Every row gives one point. Each copy is the shape, with its points in the same order, turned, moved and blurred by noise. Say if it was mirrored as well.
In the rows, zero is written as 128.

Shape (7 x 2)
[[133 145]
 [163 138]
 [155 148]
 [108  90]
 [156 179]
 [ 91  90]
 [169 165]]
Copy 1 (7 x 2)
[[152 120]
 [149 153]
 [158 144]
 [103  82]
 [187 154]
 [106  77]
 [172 155]]
Copy 1 is: mirrored
Copy 2 (7 x 2)
[[121 128]
 [131 152]
 [115 149]
 [172  93]
 [ 85 156]
 [170  77]
 [103 162]]
Copy 2 is: only turned
Copy 3 (7 x 2)
[[123 123]
 [ 94 146]
 [101 134]
 [169 160]
 [ 83 108]
 [188 158]
 [ 80 129]]
Copy 3 is: only turned

Shape (9 x 4)
[[ 96 168 171 121]
 [115 116  94 131]
 [163 124 100  49]
 [133  83 121  97]
 [108 100 146 107]
 [143  70 101 137]
 [150 170 178 138]
 [147 164  93 111]
 [132 149 181 126]]
Copy 1 (9 x 4)
[[151 107 167  66]
 [145 145  93 113]
 [134  62  93 167]
 [105 110  86 119]
 [110 110 108  85]
 [ 99 159  78 130]
 [129 124 195 105]
 [173 118 125 145]
 [116 107 172  97]]
Copy 1 is: only turned
Copy 2 (9 x 4)
[[ 95 139 152 158]
 [160 113  87 138]
 [127 146  65  62]
 [137  92  93  89]
 [118  90 115 118]
 [184  80  96 109]
 [125 163 178 122]
 [155 170  94 115]
 [116 136 159 123]]
Copy 2 is: only turned
Copy 3 (9 x 4)
[[144  94 183 159]
 [119 163 131 120]
 [202 153 123  74]
 [169 169 109 137]
 [163 152 135 159]
 [132 176  83 135]
 [143  61 136 141]
 [135 124 142  78]
 [157  84 141 157]]
Copy 3 is: mirrored
Copy 4 (9 x 4)
[[161 124 189 111]
 [111 100 126 137]
 [ 54 156 140 106]
 [ 79 108 124  86]
 [103 100 154  92]
 [ 96  84  86 100]
 [177 156 155  94]
 [113 164 129 150]
 [151 136 155  88]]
Copy 4 is: only turned

Shape (14 x 8)
[[122 101 100 132 133 175 117 103]
 [107 194 157 136 136 122 167  87]
 [ 76 173 139 169 166 103  93 127]
 [112 167 121  81 105 165  73 176]
 [ 74 130 153 142 159  80 164 167]
 [129 181 126  90 178  97 147 136]
 [111 107 142 110 101 156 106 136]
 [127 115  86  74 122 122  80 172]
 [134 165 167 169 187 108 160  97]
 [ 82 102 121 135 118  91 158 125]
 [153 130 130 165 128 112 100  88]
 [ 78 118  85  93 106 176 141 172]
 [166 149 129  97 112 127 149 182]
 [104  99 172 125 151 113 108 110]]
Copy 1 (14 x 8)
[[136 166 164 115 146 123 142  64]
 [136 116 105 131  82  48 126 112]
 [143 129 101 206  92 118 156 106]
 [146 167 184 130  56 160 140 147]
 [ 91  91 114 173 132 104 191 145]
 [108  92  98 115  74 139 134 120]
 [145 173 158 122 126 125 173 127]
 [153 146 163 112 119 203 147 141]
 [ 90 129  65 153 100  77 143  90]
 [148 108 135 145 166 109 169 133]
 [137 167  80 146 139 121 115 107]
 [136 132 219 120 128 132 159 121]
 [ 87 150 150  95 106 139 121 172]
 [141 157  92 138 133 138 192 107]]
Copy 1 is: mirrored
Copy 2 (14 x 8)
[[118 164 130 120 105 116 116  95]
 [186 115 178  97 178 108 146 131]
 [177 153 123 170 167 104 168 159]
 [156 204 102  80 110 172 168 157]
 [197 113 117 163 172 160  97 157]
 [195 116  99  80 155 107 123 168]
 [123 165 122 112 132 174 137 114]
 [147 157  56  99  84 166 142 142]
 [153 102 158 129 191  81 115 160]
 [175 100 123 154 135 161 117 102]
 [104 108 136 134 130 103 163 135]
 [182 190 121 108  84 179 101 106]
 [149 126 126  70 107 173 112 183]
 [121 130 100 139 183 141 129 116]]
Copy 2 is: only turned
Copy 3 (14 x 8)
[[ 86 108 139 162 129 109 110 108]
 [186 108 172 132  82 110 109 172]
 [147  98 113 114  72 180  80 151]
 [ 95 133 102  91 182 139 106 179]
 [189 147 149 144  99 208 108 127]
 [189 110 107 141 120 158 155 179]
 [ 91 155 156 127 140 135 114 127]
 [ 89 154  72 138 164 151 140 150]
 [190  76 163 130  62 141 136 126]
 [143 171 140 177  91 153 111 121]
 [117 107 114 117  57 117 138 117]
 [119 154 126 164 193 141  74 130]
 [170 160 111 110 164 118 165 126]
 [101 121 162 138  84 178 140 137]]
Copy 3 is: only turned
Copy 4 (14 x 8)
[[144 122 144 142 162 160 185 155]
 [133 168 179  74 107 134 153  66]
 [149 161 164 123  91 174  86 120]
 [209  90  96 120 125 155 123 126]
 [127 173 158 169 122  91  78 100]
 [147 122 153 153 103 135 148  39]
 [155 126 121 115 132 116 149 154]
 [184 105  67 175 130 141 138 119]
 [ 91 142 200 120  88 129 135  89]
 [134 196 122 151 146 100 134 130]
 [ 94 149 125 114 104 162 168 139]
 [197 126 126 146 200 122 139 128]
 [143  90  84 121 134  96 140  82]
 [151 146 162 138  89 108 152 157]]
Copy 4 is: mirrored

Shape (15 x 9)
[[133  96 103 160 106  67 104 102 173]
 [126 103 105 144 128 140 127  97  85]
 [120 109 129 152 127 124 117 121 111]
 [119 152 158 121 123 137 220 101 166]
 [189 112 177 115 133 134 129 186 184]
 [103 105 137 158 168 119 117 100 160]
 [131 231  95 117 168 118 148 103 155]
 [145 171 100 128 119  95 150 124 166]
 [117 164 121 114 136 128 127 104  76]
 [114  96 142 161 112 116 124 200  57]
 [ 98 103 246 122 157 140 141 123 186]
 [126  97 158 157 119 142 145 116 186]
 [106 117 105 192 115 147 126 123 145]
 [113 105  93 118 119 131 150 142 134]
 [108  98 141 128 105 149  94 122 133]]
Copy 1 (15 x 9)
[[151 122 133  87  52 147 141 150 108]
 [165 131 155 155  97  81 114 122 146]
 [153 122 150 135 106 122 127 119 152]
 [108 205  87 120 134 123  88 176 170]
 [ 56  85 124 140 117 184 117 162 173]
 [148 136  92 127  90 136 161 114 154]
 [123 126  78  59 172  64 143 170 147]
 [109 135 119  71 123 108 124 172 124]
 [170 126 147 129 158  79 124 148 158]
 [130 121 230 139 128 145 124  87 180]
 [132 150  69 174 129 219 138 144 208]
 [119 140  95 134  85 165 103 127 150]
 [141 135 122 107  94 122 103  77 130]
 [111 154 153 143 116 111 130 130 118]
 [158 113 133 161 119 152 117 116 123]]
Copy 1 is: only turned
Copy 2 (15 x 9)
[[125  92 118 144 167 198 117 106 137]
 [129 123  87 139  98 128 160 114 107]
 [126 113 118 122 118 138 160 118 128]
 [235 128 141  77 122 141 122 148  96]
 [152 141 169  72 205  96 131  83 146]
 [155 118 150 156 147 160 177 132 125]
 [179 203 134 137 120 147  93 194 147]
 [164 144 127 118 143 154  78 146 144]
 [123 158  96 112  96 125 147 168 114]
 [ 91  69 112  86 102  76 165 121 164]
 [184 120 203  62 181 145 213 132  99]
 [178 108 168 111 147 156 151  87 114]
 [147 104 149 148  91 151 140  95 142]
 [143  98 127 134 125 109 112 126 102]
 [106 118 152 114 124 140 157 104  94]]
Copy 2 is: only turned
Copy 3 (15 x 9)
[[137 182 123  90  78 170 128 113  91]
 [ 93 169 146 132 155 111 123 129 112]
 [121 156 136 143 121 116 123 136 102]
 [137  90  41  88 144  93 135  98 119]
 [176 105 114 106  59 100  89 180 164]
 [103 152 112 144  70 128 136 105 115]
 [139  94 108 101 118  73  49  40  83]
 [165 130 108  87 103 118  82  91  91]
 [114 119 152 132 159  85 108 101  91]
 [167 177 145 178 134  77 139 198  92]
 [110  56  73 157  46 104 179 142 140]
 [128 133  72 128  88 143 127 139 131]
 [118 172  92 161 119 144  94 124 101]
 [166 165 117 127 140 112 125 108 134]
 [127 131 143 155 113 147 131 139 135]]
Copy 3 is: only turned
Copy 4 (15 x 9)
[[ 88 151 116 158  60 144 132 195 126]
 [101  77 162 129 102 120  88 151 134]
 [118 111 149 125  95 122  99 151 120]
 [144  91 115 128 191  88 144 217 106]
 [149 169  94 113 122  62 158 110 141]
 [108 128 148 174 101  89 127 164  88]
 [100  85  81 154 186 163 140 150  49]
 [107 123  73 138 139 146 131 172 107]
 [116  74 158 122 149 167 114 138 101]
 [117 137 171  44  95 115  64 131 123]
 [188 156 187 160 142  47 172 160  98]
 [149 131 121 156 109  70 127 186 125]
 [130 112 121 150  85 103  70 182  99]
 [100 131 124 132 145 115  81 164 141]
 [146 126 162 153 100 122  98 143 142]]
Copy 4 is: only turned

Shape (17 x 12)
[[139  77 126 120 169 130 140 110 133 152 109 147]
 [172 108 112 159 154 147 120 155 111 140 143 131]
 [ 68 130  38 154  83  84 143 154  91 198  93 121]
 [128 141 135  69 147 127 108 169 140 138 133 116]
 [ 56 160  48 128 114  86  69 108  83 173 111 156]
 [119 156 108  78 137 111 103 145 177  54 119 140]
 [ 77 115 122  86 158 140 122 141 171 122 157  97]
 [126 137 168 106 112 111 124 110 172 135 145 115]
 [118 128 112  77 121  87 103 136 144  76 188 128]
 [145 117 115 159 165 148 178 117 119 152 117 103]
 [127 125 157  21 133 100 141 133 151  92 151 135]
 [121 137 156  78 142  96 113 165 186 112 153 146]
 [108  83 135 166 137 148 124 146 115 133  83 112]
 [ 98 125 113 170 176 139 148 152 131 126 129 178]
 [107 127 107 136 109 181 142 131 111 153 120 149]
 [ 88  85  39 154  83 119 118 128 104 203 112 158]
 [101 101 144 120 116 113 142 138  86 149 136 123]]
Copy 1 (17 x 12)
[[130 100 123 160 135 168 146 193 108 146 125 146]
 [143  97 115 148 158 188 114 127 142 163 137 133]
 [222 158 180 188 120 164 114 133 190  64 141 163]
 [119 106 117  89 142 166 106 157 122  94 155 183]
 [165 145 246 138 109 183 129 155 184  62 146 148]
 [100 136 110  71  97 162 159 150 108  97 195 140]
 [113 157 106 100 123 175  97 196 123 105 148 162]
 [ 84 146 118 126 154 146 115 149 102  80 127 144]
 [113 150 105  59 129 209 148 167 116  73 127 128]
 [142 145 119 168 157 135 127 154 138 172 126 158]
 [110 112  90  49 148 148 146 186  82  83 135 163]
 [107 120 105  88 153 178 110 153  67  69 166 152]
 [157 116 124 179  86 152 105 134 131 144 113 162]
 [166 147 154 143 122 172  96 161  91 167 164 108]
 [154 106 146 146 124 124  98 167 161 128 136 121]
 [205 111 173 197 119 178 117 168 193  69 131 121]
 [165 119 134 123 134 151 108 159 119 108  81 144]]
Copy 1 is: mirrored
Copy 2 (17 x 12)
[[ 90 155 135 125 132 137 116 173 112 127 106 101]
 [ 96 104 139  93 118 148 125 108 112  92  93  91]
 [169  88  58 131  65 122 208 170 161  88  94  86]
 [149 117 121  92 164 111 105 145 109  81 162 132]
 [187  90  76 135  89 203 195 195 130 113 150  93]
 [148 104 141  52 167 120 151 162  80 154 165 159]
 [148 112 144  99 151 112  96 167 162 119 149 153]
 [149 134 139 134 138 109 117 108 118 155 168 130]
 [175 111 180  74 114 129 142 148  94 124 174 163]
 [ 87 142 136 115 144 123 152 116 163 116  80 102]
 [149 161 163  99 168  86 114 159  84 110 184 173]
 [168 106 162 101 161  95  94 151  86 135 158 128]
 [ 85  87 103 141 135 133 127 143 123 133  79 143]
 [143 103 143 109 161 151 131 166 125 134  47 104]
 [146 141  76 103 130 148 130 121 134 114  76 127]
 [155 128  64 123  38 155 158 179 133 111  86  80]
 [132 129 128 161 112 126 137 144 123  84 113 137]]
Copy 2 is: only turned

Shape (15 x 12)
[[126 181 139 158 118  91  90 127 137 113  71 138]
 [ 91 168 186  81  74 158 128  94 140  81 118 111]
 [ 91 113 134 144 137 127  94 100 141 125 132 185]
 [ 85 147 193 101  89 136 130 137 147  88 169 147]
 [ 90  77 118 170 146 117 127  75 160 150 122 150]
 [141 139 145 200  69  86 120 120 123  96  97 132]
 [179 149 131 137  89 123 134 118 121 102  92 156]
 [133 103  95 171 148 142  78 125 164 133 122 127]
 [148 129 141  88 139 144 174 184 111 124  75  84]
 [168 159 147 108 144 164 133 159  62 150 123  72]
 [101 120 144 127 140 134 107  97 151  77 169 128]
 [101 166 194 123 111 202 120 153 134 100  84 126]
 [111 119 167 163 163 128 121  77 190 117 146 159]
 [ 83  96 160 137 160 136 111  81 128  65 159 151]
 [127  63 167 140 141 101  79  84 150 115 142 144]]
Copy 1 (15 x 12)
[[ 44 107 118 128 123 118  88 114 154  98 143  92]
 [ 66 111  99  90  77  87 141 151 143 116 144 204]
 [118 128  92  84 148 154 113 102 165  78 166 131]
 [ 88 117 103 105 132  99 153 103 167 136 151 210]
 [144 145 108  69 146 184 105 129 130 103 187 102]
 [ 78 138 136  97 110 127  96 110 180 151 107  81]
 [ 91 115 117  96  95  88  80  94 114 128 121 111]
 [139  84 144  85 140 185  93 119 141  81 140 106]
 [ 93 107 168 145 122  88 146 128  42 126 129 130]
 [135 109 141 210  84 116 116 135  81 116  98 145]
 [110 123 105  86 160 148  96 144 156 103 137 186]
 [ 81 118 177 128  82  74 148 128 147  77 151 174]
 [104 143 134  78 156 174  70 119 162 104 198 165]
 [127 174 105  76 170 150 111 136 151  84 135 187]
 [101 166 109  72 143 213 112  98 134  98 132 155]]
Copy 1 is: mirrored
Copy 2 (15 x 12)
[[183 146  81 161 106  83 123 106 148 130 131 141]
 [134 138 101 136 130 162  46  42 151 125 159 134]
 [163 109  87 127 147 140  94 160 151 159  99 128]
 [109 142  85 106 116 178  71  97 162 159 143 159]
 [148  99 150 128 154 121  98 172 182 140  80 105]
 [121 105 105 190 107  92 143 117 177 123 131 163]
 [142  90  98 160 101 121 143  85 113 117 113 145]
 [139 128  93 110 165  94 139 160 150 103  84 103]
 [149 138 132  94  60 144 139  99 110  72 170  91]
 [144 120 129  79 124 121 145 112  83  76 214 134]
 [ 98 125  93 104 147 118  61 125 148 150 118 120]
 [170 131  66 116 114 164  73  91 149  60 158 151]
 [150 108 118  91 131 104  68 141 178 144  70 154]
 [113  92  90 106 132 124  37 157 159 156 121 115]
 [131  71 102  91 153 100 102 135 192 169 104 101]]
Copy 2 is: only turned
Copy 3 (15 x 12)
[[110  85 118 112 123 126 100  97 188 132 102 184]
 [114 108  80 160 159 118 141  65 127  94 174 122]
 [166  91 122 112 123  91 107 144 139 100  99 120]
 [139 124  43 131 143 120 135 102 128 118 143  90]
 [191  74 169 144 102 121 125 165 130 114 101 123]
 [149  65 125  95 137 166 100 107 188 166 145 149]
 [131 109 147  91 185 150 123  89 167 140 115 144]
 [163 105 165 103  96 102  99 123 104 153  97 161]
 [126 204 149 172 156 124 148  82 170 177 121 154]
 [ 75 203 174 123 119 117 129  91 160 161 155 121]
 [136 100 102 128 134 102 128 151  91 130 141 126]
 [113 124 102 164 141  80 103  36 151 145 126 102]
 [141  54 123 136 113 110 147 148 109 129  81 106]
 [145  84 108 141 151  71 124 177 108 129 144 106]
 [175  76 132  97 112  81 174 156 127 136 133 130]]
Copy 3 is: only turned
Copy 4 (15 x 12)
[[132 142 132 119 177 151 173 190 143 142 115 135]
 [121 134  84 120 148 157 180  78  49 172 113 170]
 [127 129 115 128 132 153  99 130 161 144 153 184]
 [131 153  68 122 134 140 129  90  70 181 162 153]
 [128 131 179 153 121 139 100 127 170 133 141 199]
 [164 208 128 143 157 143 176 161 146 129  97 156]
 [147 156 115 110 155 178 147 129 142 109  97 107]
 [ 86 137 139 136 116 115 121 156 166  93 144 153]
 [138 110 158 139 158 102 158  84 110 140 122  37]
 [138 100 103 155 117  85 133 133 102 138  63  45]
 [ 81 156 109 105 103 134 121 117 114 164 135 168]
 [136 109  75 147 125 126 210  97  96 145 151 117]
 [112 150 151 151  90 174 118 154 131 147 179 181]
 [ 90 148 114 130  81 159 109 103 149 201 141 178]
 [ 78 171 132 188 129 162  90 130 147 150 139 168]]
Copy 4 is: only turned

Shape (17 x 12)
[[138 108 166 167 119 133 113 140 186 175 110 106]
 [172 128 158 151 186 190 107 131 118 117 148 137]
 [122 158 111  80 113 132 171 105  74 105 150 140]
 [111 118 162 173  79 198 111 150 120 116 136 112]
 [135 120 131 109 121  88 148  64 180 112 166 130]
 [136 143 156 107  94  69 137 108 140 105 165 165]
 [ 87 144 175 136 115 175 139 106 147 114  64 150]
 [161  80 173 111  96 166  65  79  44 133 171 147]
 [172 165 117 123 118 134 118 112 115 119  91 115]
 [104 111 103  84 110 142  52 103 155 113  70 151]
 [136 120 133 144 147 147 119 121 136  88 135 112]
 [119 208 122 168 150 144 135  91  75 108 135  90]
 [138 133 154 119 124 112 180 154  92 153 139 171]
 [113 180 172 106 118 139 114 151 142 138  79  94]
 [118  87  76  90  96 155 128 122 142 123 154 154]
 [145  99 186 101 172  63 122 114 133 112 125 171]
 [124  49  97 150 131 143 177 103 160  81 127 118]]
Copy 1 (17 x 12)
[[136 170  98 163 110  81 150 121  97  78 114 149]
 [120 110 133 174 131 113  58 108 145 116 105 187]
 [127 122 141  95 115 196 104 130 184 163 145 106]
 [115 115 124 161  90 132 144 120 155  78  47 123]
 [159 131 129 114 129 108 104 121 141  95 181  65]
 [109 115 133  99 120 143 123 110 127  87 184  85]
 [110 113  98 191 104 114 178 132 177 137 113 106]
 [151 125 195 177 165 195  89 115 166  41  91 142]
 [119 166  82 118 151 139 109  94 179 129 132 139]
 [ 83 162 101 165 207 117 157 143 170 109 109  84]
 [130 115 113 126 133 112  96 109 138 118 100 121]
 [162 117  58 145 113 189  84 101 154 160 105 123]
 [131 109 164 110 100 160 140 125 131 145 164 174]
 [ 87 182  94 168 106 147 159  93 139 146 124 118]
 [110 144 157  98 143 103  96 190 166 102 120 101]
 [124 111 162 142 175 116 136  83 101 121 191 128]
 [182  99 151  91 136  52 131 152 155 128  89 104]]
Copy 1 is: mirrored
Copy 2 (17 x 12)
[[103 106 155 114 149 146 119 121 119  78 168  61]
 [103  76 174 171 110 170  91 143 115 152 140 135]
 [135 140 139 133 115  58 127 129 107 180  92 162]
 [132 141 176 116  78 143 122 182 109 120 173 100]
 [103 140  94 142 190  86 100 113  96 168 153  96]
 [115 156  88 148 129  84 106 104  61 155 115  92]
 [ 97 124 164  54  86 137 119 100 128 173 159  93]
 [178 117 198 213  84  95  93 150 112 180 128  58]
 [114  75 114 131  88  84 115 119 140 133 141 121]
 [151  97  97  98 113 134 136 126 175 183 116  43]
 [123 114 124 132 125 141  85 146 129 147 151 129]
 [ 94  78 148 100  95  64  54 175 113 147 123 161]
 [103 154 165 144 108 105 127  90  91 114  84 135]
 [138  71 135  58  99 115 126 110  97 115 136 104]
 [136 158 121 151 148 118 169 159 151 169 115  99]
 [132 129 117 150 144 145  63  48  92 153  96  87]
 [114 185 126 136 170 139 103 129 180 152 179 138]]
Copy 2 is: only turned
Copy 3 (17 x 12)
[[172 130 130  91 132 122 177 168 153 153 111 136]
 [156 107 162 170  76  95 122 130 128 185 100 108]
 [ 97  99 131 157 131 122 104  52 113 102 168 130]
 [ 90 101 134  76 117  69 126 146 123 177 114 135]
 [141 152 166 153 130 144 141 149 120  85 196 130]
 [137 126 147 125 132 138 121 117 151 113 224  99]
 [ 84 113 158 119 173 157 122 134 157 172  99 124]
 [120  33 197 105  83  72 128 121 105 108 137  56]
 [155  71 104 153 139 138 105 128 119 135 133 130]
 [111  85 142  94  98 199  90 166 147  95 101 124]
 [125 131 132 143  97 126 121 147 104 149 133 117]
 [108 112  78 202 151  75 101 123 122 132 119  99]
 [155 120 142 119 136 116 138  42 150 147 160 107]
 [105  85  86 132 139 152 159 136 176 159 122 136]
 [119 119 165  91  83 135 102 101 112  81 143 167]
 [165 131 167 139 109 181 158 108 144 139 176  50]
 [127 177 171 109 121 148 124 125  43 135 130 148]]
Copy 3 is: mirrored
Copy 4 (17 x 12)
[[114 134 135 100 106  78 141  83 129 157  92 109]
 [142 122 144 145  90 160  93 135 147 134  84 175]
 [131 160 121 146 111 169 163 171  83 114 202 170]
 [143 169  93 136 127 138 124 145  95 202  84 120]
 [ 61 148 180  91 106  99 145 167 113 117 171 141]
 [ 85 121 133  68 137 126 141 169  74 103 168 149]
 [155 169  99 132  98  81  76 135 100 151 164 111]
 [144 128 142 100 176 156 130 165 128 213 136 235]
 [176 163 144 118 127 135 150 138 130 102 146 130]
 [141 130 125 138 175  98 111 159 187 153 187  96]
 [123 140 145 150 111 117 130 167 120 129 109 136]
 [184 152 191 168 104 169 136 140  54 129 143 129]
 [119 128  82 113 113 145 143 106  76 100 159 180]
 [186 120 114 111  87 111 142 132 111 151 154  82]
 [ 66 164 102 145 144 155 153 154 154 147 173 144]
 [111  66 134  97 122  72 116 152 112  93 154 189]
 [ 60 191 125 185 114  71 159 164 131 127 119 157]]
Copy 4 is: only turned
